Every row gives one point. The last column is the point's height on a tilted bowl or saddle (a function of degree 2), plus a little noise. Along how many of its main directions does it bend up, bend down or stay straight?
(in the rows, 128 means zero)

Points (11 x 3):
[[ 95  98 110]
 [ 78  87  76]
 [117 121 134]
 [ 69 132  75]
 [150 180  86]
 [ 82 134  99]
 [160 130 114]
 [113 146 127]
 [142 119 131]
 [122 130 135]
 [ 84 148  96]]
Directions: 0 up, 2 down, 0 straight

Points (15 x 4):
[[111 110 104 107]
 [ 62 134 148  81]
 [130 132 124 116]
 [120 127 153 115]
 [117 107  61  96]
 [ 89 109 179 108]
 [166 118 164 102]
 [ 96 101 129 104]
 [136 105 106 110]
 [158 178 129  96]
 [ 60 112  91  66]
 [127 129  89 114]
 [102  90 117  98]
 [178 160 120  98]
 [101 122 133 110]]
Directions: 0 up, 2 down, 1 straight

Points (26 x 5):
[[142 149 133 172 154]
 [113 113 160 160 128]
 [116 157 150 159 139]
 [104 128  90 118 126]
 [ 62 131  87 106  81]
 [121 186 152 151 112]
 [120 135 128 142 150]
 [117 208 156 148  72]
 [104  82 129  53 127]
 [124 135 150  69 140]
 [140 146 159  93 130]
 [129 116 159 123 141]
 [133 114  71 156 102]
 [167 148 151 140 132]
 [ 97 128 132 168 130]
 [ 79 127  55 134  59]
 [ 65  91 164 150  53]
 [129 109 108 117 137]
 [113 135 126 116 147]
 [ 94 115  80 140  97]
 [119 146 167 148 132]
 [105  91 172 117 107]
 [119  85 135 162 107]
 [116 132 125 130 148]
 [107 158 137 111 133]
 [ 98 101 195 132  84]]
Directions: 0 up, 3 down, 1 straight

Points (23 x 5):
[[105 134 118 152 128]
 [103  80 163 153 128]
 [167 122  44 111 141]
 [125 121 166 110 125]
 [200 132  66 101 243]
 [122 133 103 164 112]
 [134 149  82 132 107]
 [ 91 101 133 149 144]
 [112 104 154 122 136]
 [114 149 131  91 118]
 [ 89 118 129 118 147]
 [ 86 172 123 156 127]
 [ 88 159 149 135 148]
 [131 138 133  84 124]
 [173 121 149  87 140]
 [152 140 138 129 139]
 [137 169 142  83 100]
 [ 97 159 173 164 161]
 [150 119 131 117 138]
 [120 150  84 191  83]
 [121 129 176  90 112]
 [161 125 143 123 140]
 [159 173 140 177 144]]
Directions: 1 up, 2 down, 1 straight

Points (42 x 7):
[[118 143 200  88 139 148 116]
 [ 78 143 127 134 132 106 144]
 [109 144 119 112 129 148 138]
 [109 123  86 112 111 143 131]
 [130 100 160 113 153 100 133]
 [124 164 160 151 179 115 151]
 [171 136 191 121 111 115 140]
 [ 99 160 102 161  80 150 155]
 [173 164 117  98 102 119 165]
 [172 143 104 165 153 161 174]
 [159 183 180  97  97 117 185]
 [157 113  30  94 113 111  89]
 [105 100 190 107 118 149 112]
 [122 150 130 128  87 112 141]
 [195 134 164 147  83 165 193]
 [163 142 167 164 137 104 142]
 [135 148 129 175  81 139 148]
 [126 173 156 201 145 119 153]
 [142 113 160 115 115 124 128]
 [140 183 151 110 152 138 162]
 [154 133 110 156 129 131 141]
 [ 86  99 110 186 213 155 227]
 [105  92 125 133 126 102 141]
 [124 158 168  93 176 128 141]
 [137  85 112 124 107 148 150]
 [154 118 131 142  92 119 143]
 [170 160  67 165 114 111 141]
 [154 114 155 152  77 182 172]
 [131 114 137 179 151 136 144]
 [161 153  86 120 111 133 137]
 [108 128 125 175 165  94 148]
 [147 119 125 163 162 127 146]
 [140 144 133 109 124 144 137]
 [123 174 156 152 162 152 159]
 [159 102 154 113 113 130 138]
 [142 122  89 125 117 121 126]
 [161 105 100 108 169 128 135]
 [128 121 154 102 142 108 129]
 [134  92 109 101 141  73 154]
 [162  93 109 163  71 107 165]
 [143  72 158 128  50 120 174]
 [ 97 129 177 178 120  93 112]]
Directions: 4 up, 1 down, 1 straight

Points (39 x 7):
[[ 97 122 118 111 103  91 111]
 [179  99 138 125 129 112 110]
 [110 145 106 140 104  83 110]
 [133  70 131 110  67 111  92]
 [143 155 119 135 130  94 112]
 [ 64 183 137 136 154 142  85]
 [143 124 141 159 135 192 110]
 [151 118 157 120 114 109 117]
 [131 152 141 192  98 106 105]
 [109 173 106 132 109 127 107]
 [120 104 148 168 145  82 105]
 [146  98 122 113  72 162 104]
 [137 131  83 172  90 101 100]
 [ 83 115 136 120 153 182  97]
 [117 121 142  94 189 162  92]
 [ 61  25 143  67  99 146  27]
 [114 104 121  80 105 119 109]
 [ 83  74  97 129 140 149  95]
 [126 147  83  83 113 122 114]
 [128 143 143 165 144  82 107]
 [163 131 187 121 124 152 113]
 [136  57 146 121 153  85  90]
 [124 163 167 114 144 136 109]
 [135 161  92  93  91  97 104]
 [145 121 147 113  90 126 116]
 [167  83 144 130 106 181 104]
 [110 151 121 152 128 116 115]
 [130 146 157 143 132 116 119]
 [ 88 160 110  83 118 157  98]
 [ 98 182 120 148 174 146  88]
 [122 119 154  79 114 102 105]
 [108  80 166 140 121 158 109]
 [141 184 131 151 152 144  99]
 [ 94 145 139 164 145 115 109]
 [185  77 142  86 120  96  89]
 [145 131  95 119  89 133 114]
 [177 124 153  73 168 147  88]
 [140 132 106 108 144 118 120]
 [110 120 116 188 143 124 104]]
Directions: 0 up, 5 down, 1 straight

Points (77 x 9):
[[ 85 130 110 122 102 142 115  97 126]
 [152 157  99 148 212 107  85 111 138]
 [133 137  88 177 112 188 143 109 160]
 [134 188  90 160 168 106 123 113 161]
 [108 109  90 134 180 100 162 115 120]
 [142 101 138 170 157  92 181 143 123]
 [135 106 132 124 129  94 116 127 117]
 [150  96 163 112  93 175 168 146 131]
 [122  94 208 147 115 149 144 137 191]
 [175 183 120  75 105 118 118 138 180]
 [151 137 101 130  45 140 130 147 122]
 [105 102 115  63 146 119 110  80 171]
 [ 89  84 153  77 155 160 113 131 179]
 [146  48 143  94 135 131 103 112 192]
 [109 108 132 153 123 143 124 101 126]
 [164 130 144  90 128 153  96 112 150]
 [188 150 139  81  75 156 126  86 169]
 [110 188 111 127  81 117 124 112 148]
 [121 167 138 159 160 127  97 115 122]
 [103 174 111 121 129 126 153 118 138]
 [123 140 113 151 121 164 132 159 130]
 [154 150 164 124 140 144 149 135 135]
 [180 155 145 141  97 117 156 110 136]
 [166 130  90  74 136 120  71 146 174]
 [ 97  84  68 150 145 184  52 160 175]
 [154 137 163 165 164 170 129 104 161]
 [ 77 121  97 134 134  93 115 153 136]
 [128 136 180 146 117 109 137 113 142]
 [143 109 126 162 111 101 169  96 126]
 [140  81 166 194 114  63 120 149 201]
 [123 169 126 130 132 149 102 133 126]
 [161 110  85  91 109 130  94 142 149]
 [156  63 116 149 149  97 124 197 185]
 [119 151 108 137 166 150 161 152 116]
 [129 145 115 168 161 170 100 100 127]
 [ 84 153 147 186 160 133 137 150 161]
 [152 138 114 175 145 136 134 144 131]
 [ 61  74 158  70 109 121 177 127 192]
 [145 178 146 154 112  99 126 167 164]
 [115 120 147 174 116 115 127 149 134]
 [179 101 124  71 137 106 132 143 159]
 [113  89 100 138 111  97 171 130 113]
 [170  87  70 146 154 130 133 189 171]
 [ 71 164  83  95 131  91 132  99 184]
 [151 148 127 131  97 147 134 172 131]
 [125  96 145 116 110  69 174 161 118]
 [115  63  80 102  99 152 113 140 168]
 [145 124  92 102  84 108 125 159 124]
 [100 123 110 131  71 125 104  94 117]
 [163 124 147  96  73 145 130 127 122]
 [111 104 143 208  83 159 163 172 203]
 [127 133 143 138 162 147 100  83 126]
 [151 163 173 147 140 112 146  99 161]
 [156  89 128  98 117 123 105  96 147]
 [137 111 181  98 158  83 133 171 177]
 [150 102  69 131  98  99  81 112 149]
 [ 91  94 106 131  97 132 150 101 134]
 [146 153 117 124 148 132 146  87 130]
 [166 143 161 152 142 110 110  92 156]
 [105 148  92  81 174 120 146 116 150]
 [109 198 161 132 105 132 133 159 182]
 [151 130 135  93 132 127 128 152 127]
 [133 156 157 132 117  92 128 145 135]
 [134 127 119 148 145  73 134 125 128]
 [110  84 123 123 106  66 145 146 132]
 [ 74 115 104 125 149 138  80  76 124]
 [115 100 170 141  76 128 147 125 132]
 [106 113  94 125 137 110 152 158 117]
 [117 123 107 184 102 127 143 179 154]
 [103 160 155 105 123 152 119 161 151]
 [154 145  92 127 116 116  42 114 119]
 [ 92  77  98 102 178 150 189 149 127]
 [156 157  98 135  95 137 109  56 164]
 [ 98 145 105 131 114 149 130 139 123]
 [144  87 111 158 175  56 161 115 158]
 [111 121 146 160 140  82 115 131 129]
 [165  95 167 110 131 126 140 131 143]]
Directions: 6 up, 1 down, 1 straight

Points (70 x 9):
[[179 157  93  88  97 149 136 111 124]
 [122 150 155 169 186 112 117 144 123]
 [134 169 104  96 179 108 127 145 129]
 [167 118 153 118 124  97 163 108 139]
 [174 154 176 181 110 101 119 111 137]
 [133 127 145  95 143 115 109 129 126]
 [ 87 167 161 139 120 155 103 129 135]
 [161 164 119 183 142 167  64 112 196]
 [121 165 123  89 103 118 104 136 118]
 [117  90 164 112 132 164 137 115 139]
 [106  94 149 101 122 150 120 152 138]
 [105 115 135 134 115 117 140 145 145]
 [ 98 138 183 142 151 133 125 131 117]
 [156 137  93 149  80  91  85  72  85]
 [180 120 143 118 145 142 165 115 142]
 [144 122 107 197 135 148 118  98 129]
 [121 116 140 147 157 102 133 136 135]
 [151 116 176 151 101  94 136 169 117]
 [135 170 116  91  85 150 113 123 103]
 [181  90 156 154 135  32 174 136 151]
 [137 111 157 105  91 117  88 183 112]
 [204 158 121  77  88 134 181  78 194]
 [ 93 130  81 144 163 171 150 178 112]
 [147  99 132 115  93 120 173 168 144]
 [103 147 127 104 150 106 130 150 146]
 [118 163 132 116 150 165 129 154 128]
 [ 62 135 141  52 117 154 168 128 158]
 [ 79  82 113 106 165 130 155 100 151]
 [112 138  91 141 107  97  95 172 160]
 [200 149 102 151  99 132 126 103 104]
 [171 146 101 101 133 116 187 147 182]
 [121 151 105 115 132 170  94 109 135]
 [164 117 110  79 103 138 128 124 118]
 [136 153 129 107  65  98  80 135  95]
 [ 78  91  95 124 180 117 140 166 154]
 [127 121 127  76 119 147 105 138 113]
 [144 126 161 146 102 160 110 141 125]
 [190  88  85  86 118 128 131 126 107]
 [115 193 120 107 117 115 150 135 171]
 [142 170 137 129 160  85 123 120 160]
 [131 115 122 160 106 135 158 168 112]
 [ 83 102 127 156 146 114  73 179 203]
 [183 196 114 158 131 121 141 103 168]
 [180 121 154  95 146  90  81 114 124]
 [116 125 112 121 129 158 158 138 148]
 [151 140 130 101 139  85  99 125 142]
 [163 100 169 120 101  83  99  82  95]
 [132  74 137 106  99 116 165 162 159]
 [113 154  84  86 115 103 130 154 160]
 [126 113  85 168 102 156 190 143 106]
 [ 84 103 101 138  90 134 144 136 157]
 [100 136 135  88 148 206 165  77 199]
 [114 139 149 116  49  96 138 136 106]
 [116 101 168 143 151 133 136 160 118]
 [177 142  93 110 123 127 221 114 206]
 [121 119 123 143 182 159 131 127 131]
 [106 122  73 113 134 104 140 149 168]
 [ 90 110 146 120 148  86 151 133 152]
 [164 156 175 156 117 106 122 123 139]
 [108  96 127 136  53 147 140 110  93]
 [193 137 127 136 160 105  62  94 146]
 [115 141 137 124 135  89 150  99 148]
 [108 105 126 103 138 150  95 150 138]
 [131 139 149  87 121 192 148 107 164]
 [134  81 127 109 154  74 166 171 175]
 [168  96 118  85  97  90 154 124 157]
 [178  92 133 114 123  94 155 134 142]
 [111 110  98  72 124 106  99 122 124]
 [ 60 120 150 138 122  68 147 146 179]
 [121  60 100 182 172 125 142 152 123]]
Directions: 3 up, 4 down, 1 straight

Points (64 x 9):
[[121 106 145 146 129 135 166 126 126]
 [168 160 137 114 150 135 109 174 143]
 [140 132 180 150  64  98  81  96 198]
 [101 136 133 133 135 108 110 159 124]
 [107 115 101 184 123 103 161 166 145]
 [102 131 166 156 126 168  56 108 170]
 [144 126 150 137 144 147 174 136 129]
 [136 153 160 127 140 125 139 116 127]
 [169 143 131 150 138 150 115 183 146]
 [ 90 171 145 150 224 109 111 162 158]
 [ 75 136 181 101 109  77 133  89 166]
 [108 165  55 132 165 146 134 164 140]
 [172 107  92 173  94 127 113 122 182]
 [154 135 171 138 103  96 142 116 152]
 [ 60 135 105 166 118 151 155 142 139]
 [123  93 169 171 117 111 119 110 154]
 [125 149  70  94 119 125 144 166 143]
 [126 142  73 142  98 123 106 180 148]
 [177 175 149 162 136 137  85  79 183]
 [ 86 128 112 124 174 156 145 151 131]
 [154 134 137 132 112 167 152 136 138]
 [126 145 136  73 146  88 106 125 135]
 [141 124  98  71 161 123 145 185 157]
 [171 177 126 142 123 144  72 141 159]
 [152 139 127 148 169 211 123  93 174]
 [133  98 150 102 158 131 150 102 137]
 [143 169 135 107 108 124  97 113 134]
 [172  73 133 126 157 144 160 142 148]
 [153 125 120 141  64  75 124 105 181]
 [ 93 141 152 119 114 148  86 135 139]
 [124 170 121 105 108  96 189 109 145]
 [146  84 134 127  77 134  82 139 170]
 [162 132 109 116  69 123 167 198 171]
 [173 158 104 149  98 130 107  98 167]
 [147 119 123 143 114 138 123 146 131]
 [158 178 150 148 135 126 130 146 141]
 [174  81  91 104 151 122 148 145 163]
 [143  97  97 111 111  90 180 145 155]
 [115  86 123 129  85 127 144  82 159]
 [120 121 145 101 185 106  66 118 147]
 [121 106  88 113 135 149 143  85 144]
 [173 131 141 160  84 126  78 157 176]
 [102 152  88 150  67  80  95 136 160]
 [169 160 167 152 108 170 145 165 159]
 [ 85 160 189 133 117  75 122 139 159]
 [101 108 114  90 138  77 126 142 143]
 [112  78 132 165  77 139 182  85 174]
 [108 120 151 152 109 132 151 132 127]
 [115 101 141 101  72 101 127 112 156]
 [165  55 107 125  81 145  78 104 214]
 [128 141 139 156  81 117 121 173 144]
 [ 97 139  96 142 160 125 152 145 125]
 [127 169  97  78 126 136 113 101 125]
 [135 131 175 138 145 132 164 145 129]
 [159 193 132 136 110  89 169 145 162]
 [122 156 160  66 171 146 143  89 146]
 [104 211  81  82 156  83 151 165 156]
 [143 115 144 131 138 182  93 100 157]
 [115 136 165  74 101 161 120 131 153]
 [137  94 105  73 144 116 155  94 154]
 [115 110 171 155  99 119  97 125 149]
 [129 150  97 133 110 105 119 122 129]
 [ 91 140 171 151  81 123 125 142 146]
 [162 137 103 137 110 148 103 135 147]]
Directions: 7 up, 0 down, 1 straight

Points (72 x 9):
[[ 99 114 122 128 153 143 133 140 130]
 [152 202 157 128 121  98 145 135  90]
 [172 117  75 145 158 110 104  99 176]
 [110 122 151 139 111 122  87 145 127]
 [155 163  89 127 133 138 112 157 123]
 [118 179 162 123 152 109 126 108 112]
 [147 127 108 109 122 126 127 123 133]
 [122 154 126  93 170  84 141 133  85]
 [ 54 133  55  67 150 101 133 129  80]
 [149 121  96  63 154 176 132  78 233]
 [113 166 184 125 158 132 130 123 100]
 [108  71 142 161 154 121 161 142 134]
 [146 143 139 141 119 123  73  99 132]
 [122 152 189 125 113 167 118  94 157]
 [147 124 141 189 108 142 148 126 121]
 [125 204 122 150 202 150 115 118 122]
 [144 140  99 133  69 165  75 112  87]
 [126 116 142  70 143 122 107 157 138]
 [169 144 120 124 134  70  92 171 124]
 [113 151  99 108  99 189  88 112 134]
 [ 93  97 143 129 109 146 158 159 131]
 [224  68 124 107 127  60 160 132 141]
 [130 145  39  46 147 127 138  99 164]
 [128 232 128 130 121  67 165 146  63]
 [142 132 151 108 112 118 140 125 135]
 [ 83 138 152 120 131 160 152 139 140]
 [120 156 130 137 152 125 126 112 134]
 [126  98 134 152 117 175 153 131 114]
 [114 110 131 116 171 145 117 113 136]
 [142 133 126 118 113  97 106 159 125]
 [147 157  77 144 195 120 185 200 166]
 [134 157 107 118 131 106 146  66 168]
 [172 126  94 137  78 152 130 134  89]
 [ 95 206 133  99 138 142 110  77 150]
 [140  66 146 119  92 139  98 121 134]
 [164 146 154 167 147 118 110  82 162]
 [151 172 147  92 150  82 167  85 109]
 [152  70  79 117 154 144 127 141 168]
 [107  86 156 160 120 143  92 119  98]
 [121 136 130 126 162 133 140 103 149]
 [109 157  82 120 146 183 133 138 157]
 [104 215 134 141 125 181 142 145 112]
 [158 103  94 132  99  65 138 146 123]
 [ 77 112 116  85 117 133 121 135 131]
 [125 111 142 157 134 141 153  86 157]
 [123 132 168 144  84  94 122 172 158]
 [115 102 155 149  77 116 173 107 144]
 [ 90 124 173 119 141  72 165 153 106]
 [146 189 114 131 138 115 103  94 133]
 [112 142 125 138 164  85 123 112 131]
 [126 133 120 148 113 134 167  88 157]
 [ 60 181 126 150 147 163  83 168  88]
 [143 146 182 134 133 137 132 109 129]
 [119 140 129 148  95 109  97 152 127]
 [ 88  88 172 115 143  94 178 106 146]
 [153 104  93 102 124 161 151 128 160]
 [134 112 148 169 135 136 154  84 162]
 [154 133 127 138  95 120 149 165 115]
 [125 129 134 134 121 121  96 160 127]
 [127 133  95 116 112 148 168 179 127]
 [156  85 135 161  76 102 128 131 132]
 [149  62  93 144  74  83 146 117  96]
 [113 111 121  97 126 118 120 118 129]
 [158 153 104 139 108 148 165 135 113]
 [117 131  82  84 127 112  67 118  93]
 [128 104 136  71 167 182 135  82 222]
 [ 94  90  57 120 128 127  89 186 103]
 [ 54 172 142 137  83 139 128  33 190]
 [126 137 133  98 168 109 127 101 126]
 [131 116 144 116 143 146  97 112 132]
 [ 98 100 113 134 102 135 139 139 110]
 [145 160  86 131 150 116 122 122 140]]
Directions: 3 up, 3 down, 2 straight
